Every row gives one point. Each table stands for the endless flat space through its points: a line for two points, a plane for three, and so on. Write the one point that lies in both, or say that there is none.
In the rows, 128 means zero.

First (3 x 4):
[[112  96 120 152]
 [118 106 121 167]
 [104 106 124 172]]
Second (2 x 4):
[[116 107 119 147]
 [128  95 119 167]]
They share: [122 101 119 157]

First (3 x 6):
[[131 142 148 140 136 129]
 [143 144 144 190 162  98]
 [159 148 152 194 158  88]]
Second (2 x 6):
[[123 159 160 184 148 123]
 [129 154 156 178 148 119]]
They share: [141 144 148 166 148 111]

First (3 x 8):
[[ 93 144 144 186 130 118 119 137]
 [103 122 164 156  88 128 119 127]
 [127  98 170 141  55 110  98 139]]
Second (2 x 8):
[[105 114 188 179  78 102 126 131]
 [117 118 148 155  90 114  98 143]]
They share: [114 117 158 161  87 111 105 140]

First (2 x 9):
[[149 119 100  96 102 118 130 102  82]
 [176 101 118 114 108 145 103  81 103]]
Second (4 x 9):
[[173 110 103 134 124 145 156 111 126]
 [174 107  99 112 114 141 133  87  89]
 [119 125  96  88  78 117 105 103  56]
 [191 104 123 114 128 129 134  95 132]]
They share: [158 113 106 102 104 127 121  95  89]

First (4 x 11):
[[114 136 113 135 153 156 110 152 141 154 157]
 [101 142  73 135  88 174 140 104 132 151 104]
 [ 98 128  64 132  91 166 130 101 132 155 101]
 [ 63 108 132 173 135 158 140 107 170 175 104]]
Second (3 x 11):
[[101 128 122 171 161 138  98 128 145 147 121]
 [ 85 122  98 129 121 154 124 130 143 161 135]
 [ 86 119  94 123 111 158 128 133 144 169 136]]
They share: no point

First (2 x 12):
[[107 152  90 117 145 121 165 101 112 162  87 151]
 [102 159  80 109 150 111 172 108 113 169  77 156]]
Second (3 x 12):
[[151 103 104 102 135 172 150  99  95 132 124 183]
 [ 85 166 125 159 132 121 159  72 119 162  91 108]
 [111 131 136 130 127 160 170  75  99 148 104 151]]
They share: [117 138 110 133 135 141 151  87 110 148 107 141]

First (3 x 14):
[[112 132 162 107  89 156 112  82 129  81 106 105 159 153]
 [104 132 162  99  83 150  82  62 133  55  94 117 161 155]
 [122 180 168 129  65 192 118  98 121 121 130 117 149 131]]
Second (4 x 14):
[[111 110 161  81 149 178 123  96 103 110  90  78 200 191]
 [102 110 171  90 137 191 121 107  99 116  85  73 191 186]
 [125 145 174 118 127 148 145  71 132 109 108 116 171 180]
 [118 146 128 119  69 106 138  82 159  78 123 115 123 137]]
They share: no point

First (3 x 18):
[[103 105 171 153 130  93 110 101 170  75 123 154 107 116 150 106 128 154]
 [134  72 156 205 117 125  76 103 162 114  88 184 113 143 190  84 156 168]
 [126  82 162 190 119 115  87 103 166 102  97 176 113 135 179  91 149 166]]
Second (4 x 18):
[[ 88 112  98 192 129  94  67  79 179  60  60 127 152  84 171 148 123 147]
 [103 120 125 144 141  75  73  69 188  83  95 172 107 102 175 130 113 170]
 [132  76 152 166 123  96  85  71 159  80  90 157 126 106 157 116 119 181]
 [116 101 162 148 134  90  93  87 173  92 117 177  96 122 165 103 125 169]]
They share: [111  95 165 168 128 103  99 101 166  87 114 162 107 124 161  99 135 156]

First (2 x 20):
[[114 134 119 155  83 104 145 171 118  82 174 149 131 124 120 182  88 133
  105 137]
 [150 122  89 143 137 104  85 123 100 124 120 119 161 178  84 140 112 181
  111 125]]
Second (4 x 20):
[[124 113 112 139 108  77 129 150 117  99 149 121 138 167 109 146  90 175
   94 107]
 [143 138 107 148 119 109 110 139 104 113 148 141 138 142  87 177 114 155
  109 142]
 [144 136  94 127  82  85 132 123  81 121 171 149 117 130  72 182  99 156
  129 150]
 [136 149 108 127 120 109 133 122  97  75 161 121 138 163  69 190 138 175
   74 119]]
They share: no point

First (3 x 24):
[[132 146  92  75 155 117 148 167 188 113 175  79 131 133 130 131 175  95
  135  69 112 168 109 121]
 [189 157 112 151 186 190 161  85 143 122 154 115 129 141 161 155 142 125
  127 127 159 163 126 130]
 [134 166  74  82 144 128 148 155 170 127 177  70 151 144 119 138 154 120
  150  74 136 192 121 148]]
Second (4 x 24):
[[153 157  90 127 194 134 141 131 151  98 144  85 115 131 105 155 158 113
  109 113 151 169 114 108]
 [181 130 132 122 149 192 189  98 155 130 183 109 173 175 153 143 185 122
  153 107 116 185 131 132]
 [163 145 100 125 165 166 144 108 156 101 152 102 127 126 134 132 150  95
  127  91 127 177  90 135]
 [159 186  94  96 190 128 178 161 174 167 191  80 141 168 168 182 161 168
  143 129 184 145 199 113]]
They share: [163 155 100 117 170 158 155 121 161 120 164  97 133 139 145 145 154 115
 133 101 141 169 120 130]

First (4 x 24):
[[140 136 128 120 147 102 119 131 143 149 188  59  99 124 164  78 107 174
  173 111 118 122 166 103]
 [143 178 155 135 119  73 124 105 138 139 147 108 116 100 166 104  91 131
  136 177 139 104 197  89]
 [147 156 119 128 125  63 119 119 112 144 165  52 109 125 154 101  97 153
  135 145 129 113 187  79]
 [141 152 161 122 149 105 117 115 162 140 175 106 107 109 166  81 105 159
  169 133 127 117 165 107]]
Second (4 x 24):
[[148 136 143 139 150  73  95 109 171  99 141  80 130 129 211 113  87 154
  223 168  76 154 129 105]
 [144 207 148 125 146  99 120  78 151 134 181 123 106 125 146 108 118 170
  127 108 137  74 205  85]
 [130 152 181 123 148  88 101  98 130 112 167 106 109 117 174  95 129 141
  160 154 121 120 158 103]
 [148 106 185 115 134  83 121 153 145 163 157  98 112  77 151  51  81 124
  153 188 156 150 143 109]]
They share: [145 160 161 124 143  89 115 108 151 136 166 107 112 110 160  90 102 151
 153 146 132 114 170  97]

First (2 x 24):
[[129 113 159 174 131 114 113 101 177 158  84 100 158 106  77 144  91 112
   81 100 134 148 159 106]
 [145 133 157 194 113 110 109 101 197 152  76  84 170 114  55 122  91 110
   63 114 142 130 149 126]]
Second (2 x 24):
[[117  86 153 142 151 120 113 113 152 155  69 125 156  79  68 148  75 128
   95 110 115 141 148  98]
 [117  75 146 133 159 125 114 116 142 150  58 131 160  68  62 149  68 136
   95 117 111 132 144 102]]
They share: no point

First (2 x 24):
[[161 147 129 105 130 100  89  88 101 112  99 128 135  97 125 106  99 139
  107  98 123 134 157 101]
 [145 183 105 133 158 132 121 124  69  92  55  88 167  85 153 114 115 131
   67 126 139 106 149  81]]
Second (4 x 24):
[[141 144 121  95 163 108  55 106 103 132  82 126  99  86 115 127  65 138
   95 145  94 143 161  96]
 [168 173  88 136 142  92  86  82  98 110 105 118 141  99 134 106  87 142
  108 111 108 114 130  94]
 [135 150 102 117 176 113  58  92 108 144  93 133 101  83 108 123  53 130
   86 145  83 130 151  92]
 [118 125 121  96 187 125  75  98 113 134  90 125 113  68 109 118  63 128
   73 133  97 139 178  94]]
They share: no point

First (3 x 24):
[[117 119  97 113  73 165 130 163  52 117 194 155 183 113 116  93 108 173
  100 152 100 143 130 142]
 [128 121  91 117  75 174 123 166  56 125 185 148 190 112 106  97 102 167
  101 153 101 145 136 132]
 [124 111 109 107  81 152 121 140  70 129 183 164 160 116 144  85 116 159
  107 161 119 125 110 148]]
Second (4 x 24):
[[153 163 111 128  87 154 115 144 112 117 155 154 169  77 114  88  92 132
  132 162  99 149  95  84]
 [184  99 104 117 132 147  69 128  99 176 138 161 143  94 168 132  97 111
   66 182 159 139 139 125]
 [177 135 137  92  97 144 128 131 123 146 178 216 175 125 155 107 141 166
   86 222 153 103 101  92]
 [106 131  88  99  28 179 112 133  86 145 149 133 197 124  83  37 110 151
  164 122  81 117 109 115]]
They share: no point

First (5 x 24):
[[ 89 106 168 179 136 114  98 121 137 106  99 153 173 140 151  96 150  73
  119 177 165 132  84 123]
 [102  94 120 217 157 101 128  91 129 164 121 127 189 128 129 118  92 126
  143 139 109 108 106  86]
 [109 149 165 158 183 135 158 138 162 123 127 160 121 160 121 108 139 115
  134 174 147 139 152  91]
 [190 105 139 165 169  51 132 130  63 152  69  74 164 159 110  77 141  93
  174 160 116 102  76 139]
 [149  40 146 165 158  44  82 155 127 104 123  79 169 128 167 140 112 133
  157  99 101  86  76 123]]
Second (2 x 24):
[[129 117 136 182 161 113 136 119 116 135 112 119 155 155 122 108 144  92
  121 163 123 135 124 116]
 [129 117 129 185 161 117 141 112 109 140 113 117 161 158 117 106 153  86
  111 165 119 142 135 116]]
They share: no point

First (2 x 24):
[[138 174 157  69  64 145 114 150 134  85 110 146 129 126  91 133 134  98
  141 108 150 124 140 145]
 [192 132 181 129 112  79  96  84 152 145 158 140 153  90 151  79 182  92
  141 102 138 178 110  97]]
Second (3 x 24):
[[ 99 153 185  82  81  87 128  66 174  90 181 146 139 126 178  92 149 110
  105 109 160 189  78 137]
 [135 109 145  98 109 119  84  98 130 114 149 110 159 142 138  68 173  90
  145 125 132 181 118 141]
 [139 193 213  82  57  79 136  90 174 102 153 178 123  94 134 132 137 118
  117  97 168 145  90 121]]
They share: no point

First (3 x 24):
[[116 128  83 151 167  98 137  99 147 175 124  81 164 140 158 165 154 163
  163 163 123  66 146 140]
 [ 76  96 103 194 164 123 101 130 176 154 126  92 162 135 160 207 144 136
  139 177 142  76 166 125]
 [126 106 123 144 149 133 146 125 196 139  86 127 127 175 165 162 119 166
  124 167 137 116 126 170]]
Second (4 x 24):
[[113 142 140 114 154 141 173 108 122 170 166 145 142 134 166 134 116 191
  121 100 121 114 194 140]
 [115 115 110 147 149 106 153  95 156 180 112 106 173 141 169 152 147 174
  141 149 139  89 132 163]
 [112 120 149 120 159 125 194  86 128 200 155 136 180 128 173 131 145 184
  111  99 136 123 167 172]
 [118 108 117 144 159 103 166  90 156 190 117 112 180 144 169 147 157 172
  131 143 138 101 125 178]]
They share: no point

First (5 x 24):
[[192 191  85 175 125 100 131 175  98 192 175 128 146  77  82 118 155 180
  160 156 162 138 117 193]
 [155 116 120 176  68  58 155 142  99 134 160  86 119 118 120 139 164 151
  130 168 173  99  93 149]
 [160 175 124 162  87  65 153 156 114 149 147  35 171 103 118 147 149 170
  109 187 173  98  97 186]
 [141  98 115 163  56  60 163 128  94 120 151  84 118 129 125 132 158 149
  128 167 171  83  82 137]
 [161 134  69 143  50 111 139 185  77 113 172 135  88 140  64  78 146 129
  185 161  98  71  67 138]]
Second (4 x 24):
[[139 136  43 147  98  39 121 181 140 163 142  81 155 107  98 126 114 153
  154 163 168 125  96 144]
 [183 140  89 129 125  52 105 139 134 165 158 115 181 112 102  85 146 151
  126 157 185 129  98 182]
 [195 150 119 151 106 109 137 127  79 164 176 139 149 105 103  87 179 172
  129 156 167 107  94 198]
 [173 146  82 133 115  58 118 146 129 153 153 111 166 113  92  93 135 148
  143 157 173 120  98 165]]
They share: [165 150  86 157  91  94 146 154  91 155 161 115 134 105  94 111 149 166
 153 159 155 104  94 165]

First (3 x 24):
[[141  70 132 149 163 118 180 180 136 159  77 102 118 148 144 108 113 163
   76 146  93 102 105 140]
 [140  63 135 157 177 131 182 191 157 153  83 113  99 137 143 110 110 156
   64 163  78  92  92 143]
 [143  86 134 133 142  96 170 161 105 167  73  91 147 161 152 109 120 172
   98 119 117 119 129 128]]
Second (6 x 24):
[[156  58 155 101 156 134 108 176 151 173  82  95 129 115 159  75 137 151
   72 108  67 168  83 152]
 [ 96  86 133 129 156 162 158 220 111 167 128  99 147 133 203 111 101 193
  116 154  99 178 115 174]
 [116  87 129 164 158 128 172 197 128 150 143 127 142 141 196 137  79 186
  118 162 106  94 143 119]
 [202 121 245 118 154  64 142 133 104 160  43 147  90 111 168 111 205 122
   48 164  84 132 135  61]
 [184 133 221 144 153  62 164 127  94 166  75 144 114  99 173 136 166 124
   57 170 103 127 119  74]
 [142 103 122 191 154  82 180 131 126 172 157 126 171  93 169 164  48 144
   87 144 123  82  84 112]]
They share: no point

First (3 x 24):
[[127  91 126 102 115 168  99 107 148 161  83 112 163 190 100 141 147  60
  155 186  92 127  83 143]
 [111  85 151 109 128 170  86  91 136 138 104 109 139 166  93 118 152  83
  145 180 116 112  90 147]
 [135 105 129  99  82 126 132 147 120 180  90 143 147 174 143 152 154  81
  181 152  84 130 112 139]]
Second (2 x 24):
[[125 100 155 109 118 160  90 109 131 144  97 128 138 163 115 119 152  83
  165 168 116 118 102 152]
 [ 98  73 137 103 106 142 120 106 119 156 118 107 132 163 100 137 158  98
  138 168  98 109  96 131]]
They share: [116  91 149 107 114 154 100 108 127 148 104 121 136 163 110 125 154  88
 156 168 110 115 100 145]

First (4 x 24):
[[ 97 145  92 101 140 118 143 137 162 106  92  96 194 139 116 100 142 140
  146  82  60 151 122 108]
 [ 90 185 109  76 207 174 102 142 149 139  71  63 162 108  78 122 183 184
  105 134 128 111 131  40]
 [118  97  97 104  91  94 170 162 129  63 123 123 146  88 118  90 139 120
  109 126  88 151  79 136]
 [ 90 140  88  73 150 144 144 169 110 100 113  90 120  84  78 113 156 154
   93 155 131 126 101  82]]
Second (3 x 24):
[[ 89 176 108  90 143 141 161 130 109  72  85 103 189  80  99  88 153 196
  122 109  90 130 121  74]
 [ 99 166 102  80 145 142 157 136 115  81  87 100 185  90  98  93 147 186
  118 112  96 123 114  84]
 [126 126  90  60 155 141 138 158 143 116  97  86 168 127  98 112 138 147
  108 120 112 109  94 116]]
They share: no point

First (4 x 24):
[[122 125 116 188 156 130 127 118  59 121 112 142 129 103 174  58 201 158
  120  96 103 153 107 113]
 [158  97 198 217 139 128 103  65 120 118 157  99 208 139 164  86 173 226
  160  98  81 156  91 122]
 [136 159  88 140 164 136 111 156  63 121 118 112 111 125 150 104 165 116
  100 158 131 125 117  83]
 [143 140 128 169 159 133 107 122  82 122 134 106 145 132 152  95 171 155
  122 135 115 134 110  97]]
Second (2 x 24):
[[139 147 123 158 164 137 104 128  96 130 142 103 156 153 170  97 164 150
  132 138  93 130  90  78]
 [134 155 116 152 171 139 103 133  98 136 145 103 156 163 177  94 165 143
  135 138  85 126  83  68]]
They share: [149 131 137 170 150 133 106 118  92 118 136 103 156 133 156 103 162 164
 126 138 109 138 104  98]

First (3 x 24):
[[ 99 140  95 203 119 167 153 111 101 113 136  64 124 141  82 180 166 119
  178  96  90  87 164 102]
 [149 150 135 173 109 127 158  81  91 113 156 104 154 116  97 160 136  99
  143  76 130  47 164 112]
 [187  94 163 137 117 171 109 141  81 155 140 126 202 121 130 140 178 139
  144 116  68 103 134  92]]
Second (2 x 24):
[[153 123 121 152 111 166 108 121  68 136 144 114 195 121 119 126 169 114
  143  86  83  91 159  72]
 [165 120 148 179 105 157 138 130  95 130 138 105 168 127 104 159 166 132
  152 113  95  88 141  99]]
They share: no point

First (5 x 24):
[[101 139  84 242 123 142 122 103 168 122 119  86  41  72 155  59  79  90
   70  71 150  75  52  91]
 [119 162  85 199 133 146 121 133 168 127 126 100  83  80 166  88 124  96
  115  84 135  95  78 106]
 [139 145 121 167 152 128  92 120 166 146 165  90 102 118 153 116 167  85
  170  78 110 119 122 132]
 [116 125 109 221 134 131 106  98 167 136 146  83  52  98 144  75 109  82
  105  74 135  90  77 112]
 [134 189 100 155 154 135 131 169 167 120 143 120 127  96 170 103 164 120
  145  96 117  95  84 104]]
Second (6 x 24):
[[157 140 121 188 123 142  99 125 158 128  89 121 107  94 142 103 120 115
  126 127 134 131 100 143]
 [138 151  88 157 178 175 109 152 168  85 154 120  73 126 142 144 159  65
  155  69 201  90  70 102]
 [131 163  96 154 138 146  99 165 152 142 151 115 109  86 172  96 166 120
  178 106 125 115  90 150]
 [123 149  62 158 156 166 105 193 158 162 157  89  91  46 194  86 192 116
  194 118 129 133  64 150]
 [138 182 131 136 116 116 123 115 153 134 181 132 141 147 144 116 145 102
  155  93 111  74 123 133]
 [ 62 162  99 158 180 132  96 193 122  86 164 107  80  53 185 132 176  91
  195  62 170  97  72 132]]
They share: no point

First (5 x 24):
[[144 140 116 139 148  93 121 188 122  96  74 135 117  91 150  82 161 177
   93 167 127 139 120 187]
 [130  79 163 170  75 123 101 139 137 146 128 129 102  84 116 191 162 149
  170 138 133  84 120 159]
 [144 140 115 168 108 119 132 170  81 100  71 159 161  81 181  77 127 203
   72 141 143 133 126 182]
 [159  91 151 193  46 122  88 121  95 122 146 149 120  98 116 188 149 140
  175 135 157  82 101 134]
 [140 124 137 184 108 101  76 160  79  52  95 163 133 155 151 115 161 171
  126 179 195  77  82 174]]
Second (3 x 24):
[[158 124 127 148  95  95  96 143 102 100 114 147 132  97 136 132 158 165
  119 170 149 127 114 158]
 [144 133 128 172  99 114 109 158  72 114 118 131 132 119 123 102 147 137
  141 153 131  98 134 151]
 [164 121 124 196 107 122 129 182 108 118 102 135  96  79 127 114 143 141
  149 113 119 106 102 155]]
They share: [160 123 126 164  99 104 107 156 104 106 110 143 120  91 133 126 153 157
 129 151 139 120 110 157]
